Each row is a point. A path goes straight from each point to the next, and from the last back to the first. The post is the endless flat space through its rows: a point in 2 columns, a line in 3, a plane in 4, and so on, so that a path can go around it. Count how often the path circles the post. Going back the other way cancels.
(in the rows, 128 means zero)

Post, 2 rows:
[[ 91 134 114]
 [202 142 147]]
Path, 14 rows:
[[207 152 134]
 [142 120  95]
 [192  88 155]
 [169 112 177]
 [128 140 181]
 [212 101 179]
 [180  88 142]
 [203 127 168]
 [ 80 143 121]
 [175 171 127]
 [154 158 113]
 [143 180 146]
 [240 155 177]
 [110 170 114]]
Times around: 1

Post, 10 rows:
[[141 181 127 133  94 128 168 149 117 211 130]
 [142 146  45  71 149 118  81  99 116 104 162]
 [104 107 138 109  94 147 183 134 111 115 124]
 [171  75 143  99 120 166 182 145 148 117 103]
 [163 123 160 116 107 130 196 153 134  99  77]
 [130 196  96 112 133 148  49 124 118 111 154]
 [170 163  96 126 134 130  62  63  97  79 161]
 [105 148 125 136 172 130 147 135 134 146 146]
 [148 157 138 167 106  98 141 177 120 167 168]
 [131 134 112 154 105 139 185 139 188 144 113]]
Path, 29 rows:
[[174 100 104  69 140 152 113 161 169  91  86]
 [174 121 114 191 142 130 119  84 107  69 136]
 [173 137 109 125 140 210  68 191 132 127 170]
 [150 172  49  86  88 163  81 110 173 110 173]
 [129 161  82 122 105  66 144  67 146 177 169]
 [ 64  93 163  71 159 112  96 122  44 115 161]
 [166 124 113 148  86 115 156 118  71 128 108]
 [137 139 104 125 148 111 133 165 102 108 158]
 [174 189 134 221 231 120 145 145 218 149 132]
 [149 120  81   7 114 141 135  95  64 138 159]
 [ 76 134 121 105 134  93 178 138 114 141 134]
 [ 52 101 172 114 209 116 167 106  88 118 100]
 [134 163 154 226 106 161 156 133 130 121  99]
 [128  84 145 151 100 125  94 118 123  39 145]
 [179 161 160 149  21 161 141  98 117 181 127]
 [174 215 119 132  84 103 165 196 194 169  96]
 [236 154 153 126  89  91 131 145  84  66 167]
 [192 202 104  78 104 108  92 116 150 162 133]
 [ 38 111 122 113 103 171 165  54 161 164 104]
 [117 120 108 164 152 131 166 134 157 153  97]
 [130 171 107 149 173 171 105  83 116 131 133]
 [213 171 120  67  72 116 150 139  47 107 125]
 [188 113 119 102  71 148 118 128 158 140 174]
 [156  64 107  64 155 182 150 111 162 142 123]
 [108  81 167 101 136  76 158 147  80 107 102]
 [ 78 145 144 121 139 119 151 138  50 133 147]
 [118 186 132 160  77 161 135 171 148 140 130]
 [141 197  64 201 140  90 126 128 124 107 170]
 [ 89 190 126 108 154 124 135 129  56 117  77]]
Times around: 3

Post, 17 rows:
[[190 110 169 106 107  59 110 106 130 114 108 112 119 129 144 140 154 110]
 [ 94 137 120 159 133 157 124 107 156 119 114 124 157  96 112 164  98 146]
 [110 144  79 135 107 127 156 146  95 139 142 168 193  96  87 102 158 150]
 [108 146 137 113 147  85 100 124 133  73  83 166 107 124 124 169 162 168]
 [213 155 144 122 111  57 131  61 130 137 167 136 116 177 131 134 123  97]
 [193 141 118 124 157  95 121  39 141 142 165 127 117 179 141 101 143  74]
 [ 96 100 105  92 102 109 103 128 147 106  96 133 118 133 120 195 118 160]
 [129  79 146 113 138 143 132 156 174 102 149 119 115 118  96 150 104 183]
 [132 127 109 180 129 127 112  97  88  98 133 153 106 138 129 129 118 118]
 [118 169 121 128 144 150 111 124  78 145 138 144 139 119 136 118 125 145]
 [ 76 103 140 144 137 103 121  87 102 125 141 138 172 100 116 146 155 139]
 [129  92 134 135 120 135 160 137 143 157 111 164 119 118 139 155 111 141]
 [139 172 115 123 149 149 145  93 106  85 152 124  95 101 135 163 130 139]
 [152  90 103 137 163 124 127 151 139 158 116 134 116 137  83 165 101 123]
 [136 110 103 155 122 107 116 103 120 152 114 130 105  98 105 124 106 151]
 [153 140 152 129 102 122 150  88 117 143 138 140 119 161  85  91 149 109]
 [ 84 129 112 130 130  92 152 141 102  87  96 153 126 116 119 124 118 152]]
Path:
[[122  74 123 187 151 113 148 147 165  84 141 157  68 128  71 100 107 118]
 [ 92 137 115 122 177 143 125  95 153 109 120 174 151 150  73 152 157 107]
 [137 139 106 111 127  84 138 107  78 103 190 159 120 168 145 108 127  92]
 [162 116 165 104 134  86  87 120 106 144 124 133 140 127 100 193 101 116]
 [138 123 100 126 112  93 172  89 139 133 117 174 123 116 146 127 128 148]
 [117 145  80  97 115 141 119  91 135 127  91 133 128 139 105 112 173 162]
 [ 99 102  88 145 140  98  72 129 164  72 105 126  83 133  90 146 147 157]
 [ 90 138 113 170 108  81 113  87 185  71  90 191 114 154  95 149 137 139]
 [127  56 117 108 139 139 129 126 120 113 127 137  70 145 102 147 117 121]
 [104 178 105  86  96  78 165  79 137  94 111 171 196 162 118 118 111 141]
 [ 98 147  92 127  96 120 155  74 151 125  93 149 196 136 126 114 144 155]
 [ 99  88 114 115 115  99 142 103  81 155 101 142  79 168 129 112 130 155]
 [147 152  96 144 114 123 108 119 107 134 161 143 163 139 137 140 135 117]
 [130 172 106 108 130 139 136 160 123 154 163 200 179 136 168 195 125 107]
 [114 144 198  94 171 135  67 104 105  97 143 112 121  88 103 118 134 185]
 [120 102 118 117 150 107 118  65 186 131  98 159 153 139  91  95 142 157]
 [131 139  90 116 171 112 158 127 116 199 129 145 151 100 110 171 111 178]
 [ 80 146 156 155 195 181  70 121  57 117 163  96 116 118 106  78 144 161]
 [ 57 114 124 154 138 146 157 136  82 125 129 173  82 137  94  56 137 125]
 [121 124 120  85 119  92 103  74 135  97 187 121 120 128  97 147 126 153]
 [157 148 121 110 169 171 163  64 183 106 134 153 107 116 118 159 130 137]
 [132 110 113 129 189 121 123 155 123  84  86 115 122 152  81 123 133 112]
 [ 75 140 111 118 106  75 133  88 102 100 132 142 167 115 126  78 173 171]
 [164 136 116 195 117 123 118 100  88 126 122  93 101  61 125 150 115 108]
 [107 105 105 151 153 120 130 128 121 103  87 131 138  91 137 161 136 133]
 [146 112 138  83 106 146 117 136 121 136 145 113 143 117 116 142 122 188]
 [146 130 140 125 110 154  81  97 119 114 115  64 133  73 130 129 130 162]
 [134 113 249 161 163 146 166 137 137 159 170 100 144 110 119 132 109 137]]
Times around: 4

Post, 17 rows:
[[121 169 129 137  80 112 148 124  92  95 141 132 104 105 135  93 134 132]
 [142 158 116  98  80 129 148 155 148  79  75 140 146 178  77 137 109  92]
 [128 158 106 158 192  99  87 117 127 176 155 137 175 143 153 155 160 151]
 [160 103 122 168 121 145 162 120 110  96 143 138 143 139 143 135 144 183]
 [100 140 136 164 182 103 144  96  92 142 116 140 105 110 148 130 124 141]
 [ 73  99 125  89 144 159 135  87 101 134 110  85 165 112 165 123 139 136]
 [157 151 127 118 124  66 148 142 175 145 145 140 111 142  64 132 134 154]
 [104 127  88 152 134 121 125 136 181 186 188 136 152 160 149 100 130 168]
 [146 127  78 156 153 113 167 178 142  75 191 133 136  93 131 130 138 145]
 [125 129 121 111 143 111 114 149 123 133  97 146  99 121  63 130 149 116]
 [214 131 122  99 152 145 132 143 133 115 164 110 167 128 159  72 134 135]
 [147 168 130  64  47 162 133 107 145  84  79 105 137  88  98 169  72  97]
 [179 132 183  89  47  71 119 182 146 111 104 132 108  87 104  79 119  99]
 [137 139 190 104 137 107 100 109 139 167 108 163  86 122 179 146 186 112]
 [127 138 153 157 132 102 143 126 122 117 170 174 160 104  82 159 103  95]
 [150 119 114  98 139  72  84 142 149 143 153 152 114 168 149  67 126 145]
 [ 71 209 157 148  87 166  94  78 203 103  96 106 160 157 101 163  92 136]]
Path, 30 rows:
[[ 47 117 139 160 208 139 111 125 158 127 141 169 133 144 164 126 112 152]
 [108 113  92 103  95  96 106 141 120 153 126 159 147 102 147  95 129 140]
 [164 195 129 157 118  97 149 114 121  77 135 137 151 140 102 139 146 125]
 [190  59 129 134  81  94 113 124 140 108 135 138 159 182 134 140 136 172]
 [153  98  92  43   7 113 115  94  77 121 100 162  74  97 119 136 115 108]
 [164 104 100 114  96  73 184 121 105 152 173 193 202 117 163 208 131 155]
 [116 177 119  77 149 151 121 129 196  81 115  85 156 105 132  86  91  91]
 [100 114 133 128 204  58 153 126 179 155  87 126  95 156  70 122 160  89]
 [124 141 164 116 127 133 136 126 147  83  30  79 148 147 126 183 139 111]
 [198 202  83 116 163 149 166 178  99  91 110  98 126  92 164 173 109  77]
 [127 189 150 178 164 134 140 171 174  68 119 138  95 106 128 146 132 162]
 [153  85 192  86 108 114 189 170  82 148 119 166 141  78 128 118 152  53]
 [109  79  69  34 102 129 169 119  88 172  96  87 115 147 136 137 120 161]
 [ 74 186 127  96 123 102 156  80 170 154 153  82 161 141 119 171  77  94]
 [ 69 202 124 166 128 140  60 144 138  90 106 116 127 119 104 162 145 192]
 [ 91 106  80 122  52 159 132 170 163 135 224 209 137  75 147  89  91 128]
 [ 63 190  81 153 101 115 192 161 181  83  82 136 153 145  51 177  97  73]
 [120 161 121 156 163  85 140  83  68 163 107 128 195 123  72 170 128  91]
 [153 101 121 125  77 146 159 151 115 143 157 162  91  79 112 186 144 108]
 [ 94 191 147 133 122 140  98  97  89 183  80 104 117 141 177 130 179 112]
 [127 122 127 178 136 111  77 143 154  81 151 166 140 151 121 169 154 140]
 [128 117 116 177 129  76 158 126 108 132 165 160 147 127 145  84 154 129]
 [ 45 133 129 178 104 136 123  94 180 107 123 171 133 147  64 173  85 170]
 [145 163 146 140 156 123 166 154 184 143 193 132 164 114 107 129 156 146]
 [ 79 217 145  73 103 107  75  94 102  81  96 100 122 122  77  93  91  99]
 [ 91 118 153 138 157 114 167 168 181 135 196 203 124 121  77 120 136 103]
 [127 164 105 123 103 114 143 145 178 163 144 160 129  92  89 142 149 131]
 [183 148 132  78 100  77  73 131 141 133  98 119 101 135  90  80 153 132]
 [ 80 183 115 185 142  59 129 140 148 124 127 135  76 124 151 160 150 116]
 [204 178 154  98  98 115  61 119 147 142 174 126 130 170 165 105 170 190]]
Times around: 2

Post (17 x 18):
[[172  79 114 123 139  98 124 163 152 102  93 108 135  83  70 125 116 144]
 [102 137 120 166 132 140 163 129 122 170 123  64 105 108 136 105 119 141]
 [132 107 129 152 132 125  74 172 139 163 148 148 130 193 136 149 101 112]
 [ 78 152 147 147 112 153 132  68 172 147 148  95 145 110 142 132 121 132]
 [180 164 160 188 168 125 119 120  97 119  88  56 151  93  56  92 116 155]
 [117 131  91 135 123 192 148  94 158 137 152 127 133 146 134 115 132 137]
 [164 139 147 102 122 105 107 155 184 154 122 150 102 198 148 123 137  98]
 [130 104 125 156 149 130 107 100  97 137 114 143 151  84 120 123 215 171]
 [115 126 107 101 142 138 116  95  65 107 148 136 125  73 152 113 175 153]
 [176 102 123 108  93  83 126 173 138 156 127 119 143 183  73 132 135 105]
 [ 79 134 124 123 121 167 144 156 161 125 141 108 162 196 155 135 119 153]
 [153 106 141 150 109 170  96 114  99 106 115 128 142  69 163 117 171 159]
 [169 125 114 139 127 102 121 126 169 134 156 116 119 194 162 167 108 116]
 [104  93 146 159 141 141 134  72 133 122 132  73 143 125 135  80 122 148]
 [136 127 111 163 115  93 153 147  93 137 106 158 159  96 107  68 154 155]
 [104 118 140 139 101 157 135 181 193 115 189 133  90 217 128 145 128 105]
 [119 113 149 155 173 160 174 136 130 150 148  80 144  92 142 116 116 122]]
Path (26 x 18):
[[105 124 114  88 130  82 163 126 160 151 123  89 153 170  74  86 178 105]
 [112  47  82 121 145  82 113 133 143 128  95  59 164 130  61 157 152 189]
 [149 107 176 175 140 140 122 179 180 109 149 112 114 142 102 121 103 127]
 [157 111 108  86 123 152 114  76 160 168 128 126 100 148 114 155 118 111]
 [168  74 216 178 162 117  92 138 145 133  82  94 122  88 200 104 136  95]
 [146 191 135 190 195 130 127 157 144 202 117 126 193 137 168 107 150 128]
 [138 149 138 154 182 173 102 137 158 121 168 127 150  95 179 215 139 167]
 [124  91 124  95 151 125 182  79 185 143 157 129 122 172 131 118 141 146]
 [114  69 111 135 168 173 192 119 138 102 160 130 130 149 126  96 123 113]
 [ 95 105  82 102 126 126  75 126 110  87 131 139 177 175 146 173 140 162]
 [165  89 108 113 127 142 147 217 131  79 149  96 155 150 119 146 172 170]
 [ 98 142 137 114 143 168 160 155 140 142 149  86  98 130 159  89 123 157]
 [118  54 104 136 142 184  93  90 188 117 127 123 156 184  79 157 142 160]
 [ 83  86  93 103 148 106 187 122  86 112 107  63 106  75  77 143 166 143]
 [137 181  78 141 117 183 152 184 114  90 124 103 115 117 122 100 127 151]
 [165 179 126  89 165 140 140 177 138 141 158 115 133 153 102 150 122 110]
 [107  78  83 131 203  80 106 144 123 143 145  50 150 119 129 134  73 178]
 [195  61 107 109 138 116  98 115 125 106 115 141 166 158  56  67 180  95]
 [183  77 104 123 107 147 107 157 145  91  74  97 135 156  78 174 174 168]
 [108  87 120 146  86  18 138  85 130 196  88 115 157  84  78  78  93 143]
 [ 90 184 103  89 127 123 168 184 158 117 147  71 113 118  75 128 142 183]
 [123  78 140 123 157 189 145 186 123 115 172 128 188 142 155 141 198 128]
 [123  91 127 171 137 121 108  86 180 114  69  79 161  32  71 141 134 167]
 [128 167 138 186 111 126 163 111 124 154 129 122 181 175 138 112  91 125]
 [ 57 104 147 175 104 182 165 154 168  73 180 111  83  93  87 131 147 154]
 [ 88 115 192 179 168 119 116 105  43 187 128 120 118 128 249  92 140 109]]
Times around: 2

Post:
[[104 122 109 122 123  76 124 157 113 126 132 125 153 136 154 122 154 125]
 [157 154  63 109 162  90 127 126  87 154 122 139  74 123 153  78 137  97]
 [142 101 192 103  86  86 118 108 249 158 134  42 132 122 123 169 161 101]
 [ 85 111  92 122 144 171 153 120 116 133  96 148 169 166 126 154 101 129]
 [102 164 158 110 100 102 154  85 160  89 112  67 137 113 137 128 172 129]
 [ 70 172 117 137 114 166 124 127 145 102 139 103  83 131 152 110  93 158]
 [129 128 109 138 130  86 138 115 134 158 120  85 149 119 138 155 128  79]
 [130 106  99 101 159 152  73 125 106 131 117 133  94 161 107 156  99 110]
 [130 137 129 115 129 112  98 111 115 123 117 160 159 157 163 129 105 116]
 [157 105 156 111 125 182  59 123 155 150 112 119 113 120 137 146 127 100]
 [112 111 143  86 158  73 115 151 172 115 144  67 140 151 207 128 124 138]
 [ 89 130  79 139 169  73 100 120 145 105 126 116 162 111 117 118 129 128]
 [169 149 145 138 109 110 127  85 138 131 132 108 157 144 157 146 192 136]
 [ 94 147 160 124 148 118 107 111 133 136 107 123 136 163 145 171 150 110]
 [138 131 160 130 135 131 113 140 135 106 130 167 104 110 145 135 125 116]
 [113 129 118 107 134  95 143  99  99 154 159 134 137 119 172 129 165 113]
 [148  98 141 195  98 139 166  67 134 128 136  83 107 108 122  79 187 106]]
Path, 29 rows:
[[116 148 148  78  93 153 128 147 178 137 138  97 137  81 181  95 146 154]
 [103 139  60 128  76  74 170  67 105 152 177  82 118  85 111  99 138 130]
 [137 130 106 102 116 100 179 104 126 128 126  99  62 128 188  94 156 140]
 [148 132  72 188 151 109 146 104 154 129 122 159 161 161 121 140 188 132]
 [162 113 128  53  98 137 123 103 170 155 113  83 162 198 168 118 151 117]
 [ 97 150 105 137  68 103 146  98 129 138 180  66 139 159 139 137 135 106]
 [158 157  91  85 133 145 105 152 145 161 129 208 151 162 147 175 104 103]
 [123  75 132  75 189 125  72 136 114 118  90 119 111 205 121 147  73  75]
 [ 91 192 130 116 160 101 144  95 148 121 106  96 106 173 171 108  97 101]
 [170 107 127  97 129 134  82 109 144  97 126 123 164 138 193  99 114 108]
 [157 178 109  99  99 133  83 135 114 182  96 180  63 145 205 125  77  84]
 [ 47 117 165 154 107  74  99 132 131 138 126 125 161 108 167 150 134 130]
 [204 108 163 126 148  78 126  98 176 101  97  78 168 131 114 134 137 115]
 [102 169 155 108 128 107 100  98 156 157 174 112  96  96  87 134 212 120]
 [138  99 136 137 133 125 131 165 112 143 148 133 118 157 131 133 138  78]
 [ 93 180 123  82 190 104 125 155  82 126 136 125  90 146 163 133 129 121]
 [138 148 148  83  86  81 112  85 211  98  68  43 189  90 149  85 158 156]
 [133 116 146  60 136 120  88 175 180 118  73 134  80 141 142 158 137 144]
 [160  83  90 109 121 145 152 100 118 169 139 113 150 161 226  90  79 126]
 [148 115  83  93 129 113 110 103 139 150  86 120 168 112  87 146 141 122]
 [146 142 130 167 168  92 115  82 118 161  96 156 153 182 169 106 160 121]
 [159 109 103 137 161  71  97  89 150 142 143  91 153 106 149 100 126 123]
 [194 184  98 116 153 121 122 112 128 174 147 129 111 152 190 122 121 124]
 [102 122 195  90 138 140  44 137 136  84 105  99 114 160 197 104  77  93]
 [ 82 106 148  81 150 124 145 139 103 133 114 170 102 181 111 149 105  90]
 [ 54 116 128  91 100 103 146 117 148 192 139 125 156 150 123 159  62  96]
 [ 71  99 146 157 112 118 110 105 140 115  97  78 102 169 118 126 154 163]
 [ 81 115 146 142 103 129 102  74 183 121 156  95 190  83 149 129 140 160]
 [132 118 144 108 127 114  99 136 162  87 113  75 127  86 115  72 178 156]]
Times around: 0

Post (17 x 18):
[[130 149 150 166 153 139  80  71 120 123 115 140 140  98 109  94 141 159]
 [131  96  86 112 140  63 112 130 139 138 154 100 140 146 134 124  99 119]
 [150 121  90  84 108 170 149  60 221  97 142 119 112 140 101 131 175  99]
 [120 125 133 138 130 143  89 126 129  83 134 165 155 131 140  96 119 166]
 [161  96 151 136  91 108 144 111 151 149 147 157  93 148 118 132 189  99]
 [ 68 130 144 131 175 136  65 132 154 177 145 106 146 130  82  95 125 163]
 [ 93  65 127 108 150  88 120 171  82 140 138 101 120  94 112 155 125 108]
 [145 200 118 101  88 132 110 133 124 135 134  86 127 110 176 101 114 136]
 [158 104 191 139 156 125 116 152 142 124 127  71 120 148 126 151 158 107]
 [153 108 176 123  69 120  88  84  99  87 155 101  93 118  95 109 161  90]
 [108 163  98 151 127 123 137 123 160 114 183  92 194  88 150 192 136 162]
 [ 98 141  80  93 128  94  78 152 153 107 126 107 122  78 102  99 113 160]
 [149 118 104 111  74 126  45 137  88 129 117 133 135  69 130 110 109 153]
 [134 137 176 178 138 132  74 114  87 183 155 132 107 200  77 154 120 190]
 [107 132 196 108 132  80 113  64 179 107 118 122 116 117 145 157  88 101]
 [139 106 137 153 128 132 152 167 162 114  89 110 116 111 119  67  97  67]
 [144 106  99  91 150  98 126 157 126 149 167 137 139  95  96 119 109 118]]
Path, 28 rows:
[[148 197 118 104 149 161 130 189 148 161  72 117 155  71 157 192 106 193]
 [207 175 118 135  73 152 138 148  96 158 204 151 155 103 104 115 175 104]
 [115 140  86 126 158  90 139 180 110 121 124  94 124  88 144 115  81 113]
 [141 117 125  97  92 164 100 134 131 113 158 122 140  71 125  92  62  90]
 [170 135 173  31 162 121 115 183  85 119 111  48  61  93 162  81 142 130]
 [145 143 113 162  69 123 154 153  84 110 184 146 177 113 123  47 142 116]
 [ 55  60 209 164 129 108  29 146 103  53  34 132 154 106 132 117  85 103]
 [131 128 184 140  58 122  56 112 108 133 131  73 125 114 101 110 170 112]
 [137 127 172  44  95 135  88 126 151  69  69  45 115 122 142 146 116 105]
 [192  98 102 117  91 108  68 100 133 111 120 145 157 143 114 150 152 129]
 [157 150 149 144 152 202 143 167  97 133  82 135 113 138 198 129 149 106]
 [150 156 133 132  50 132  82 121 135 131 122 177 110 133 196  97 129 155]
 [171 177 169 142 133  75 102 199 149 132 103  82 162 134 249  44  61 174]
 [223 121 115 127  85 104  83  81 109  87 131 156 162 126 168  73 155 144]
 [108  53 184 132 187  45  72 179  96 147 131 122 148 109 103 145 112 121]
 [129 169 117 140  88  41  80 178 105 141 154 139 117 167 129 106  66 130]
 [183  46 151 149 167 100 137 119 132 178 143 162 149  78  78 166 114  52]
 [177  94 119 131  90 125 114 123 130 115  88 102  83 144  70  70  75  65]
 [143 106 180 157  66 138 116 117 119 154  91  60 122 119 135  63 169  73]
 [152 127 161  57 131 173 147  69 187 127 139 156 116 158 106 171 139 101]
 [172 134 138 106 114 168 102 148  39 215 198 137 111  98  56 151 191 136]
 [154  75 103 155  97 122  83 138 164 135 112 102 134 128 128  99  53  74]
 [167  95 191  78 133  91  70 196 128 151 104  81  94 100 141 173 105 133]
 [ 98  85 169 104 175  46  92 172 131 143 109 130 151  61 122 103 128 160]
 [ 55 110  52 135 121  63 107 113 195  89 142 119 212  92 135 161  94 166]
 [ 62 114 238 164 175  90  78 156  90 140 106 104 117 117 104 210 156 121]
 [ 71 161  89 199 167 103 154 187 202 114 189 112 163 121  78 130 171 144]
 [119 100 150 172  95 118  82 129  66  81 124  73 156  90 115 165 160 103]]
Times around: 3
